Each row is a point. Examples show where two turns around zero, p and q, send a point. Write where each new point lands after one turn and then the other. Backwards means that the second turn is done in reverse. Each puzzle has new turns, and all numbers are rounded.

Turn p:
[-0.73 -1.73] -> [ 0.68 -1.75]
[-1.01  0.42] -> [-1.02 -0.40]
[ 1.00 -1.39] -> [ 1.69 -0.30]
[0.74 2.70] -> [-1.35  2.45]
Turn q:
[-0.92  1.47] -> [-1.67 -0.47]
[ 2.47 -1.24] -> [1.89 2.02]
[-1.33  1.10] -> [-1.43 -0.97]
[-0.22 -1.33] -> [ 1.21 -0.59]
Where do these land?
q, then p: [2.04 1.24] -> [-2.05  1.23]
p, then q: [-2.15 -0.13] -> [ 1.12 -1.84]
p, then q: [ 0.11 -1.11] -> [0.93 0.62]

Turn p:
[-1.62  0.86  1.77 -0.52] -> [-2.46  0.16 -0.76 -0.32]
[ 0.61 -1.39 -0.61  2.71] -> [1.56 1.44 0.45 2.31]
[-0.07  2.12  0.15  0.00] -> [-0.55  1.18 -0.16 -1.67]
[ 0.97 -2.47  0.93 -1.87] -> [-0.33 -2.86  1.42  1.03]
[ 0.11  0.88 -2.25 -0.32] -> [ 1.79  0.08 -0.95 -1.35]
Turn q:
[ 1.81  1.03 -0.35  0.66] -> [ 0.64 -0.02 -1.43  1.56]
[-0.05 -0.99  1.44 -0.82] -> [ 0.03  1.41  1.31 -0.17]
[-0.45  1.03 -1.27 -0.75] -> [-0.02 -0.41 -1.39 -1.15]
[ 2.21 -0.38 -1.94  0.71] -> [ 2.37 -1.19 -1.01  1.13]
[-3.52 -0.70  2.12  0.20] -> [-3.01  0.22  2.53 -1.37]
Where do these land?
q, then p: [-0.27 -1.92  2.01 -2.25] -> [-2.38  0.58  1.16 -2.34]
p, then q backwards: [ 0.73 -0.29 -1.22  0.96] -> [ 1.40 -0.87 -0.17 -0.54]
q, then p: [ 0.36  0.98 -1.57 -0.17] -> [ 1.69 -0.83 -0.19  0.01]
p, then q: [-0.42 -1.03  0.53 -1.62] -> [ 0.47 -0.60  1.79 -0.58]
q, then p backwards: [-3.55  0.05  2.10  1.20] -> [ 0.48  0.83  3.98 -1.31]
q, then p: [ 1.42  0.82 -1.30  1.51] -> [2.05 0.42 0.16 1.50]
p, then q: [ 1.73  1.40 -0.56  0.37] -> [-0.06  2.13 -0.90  0.23]
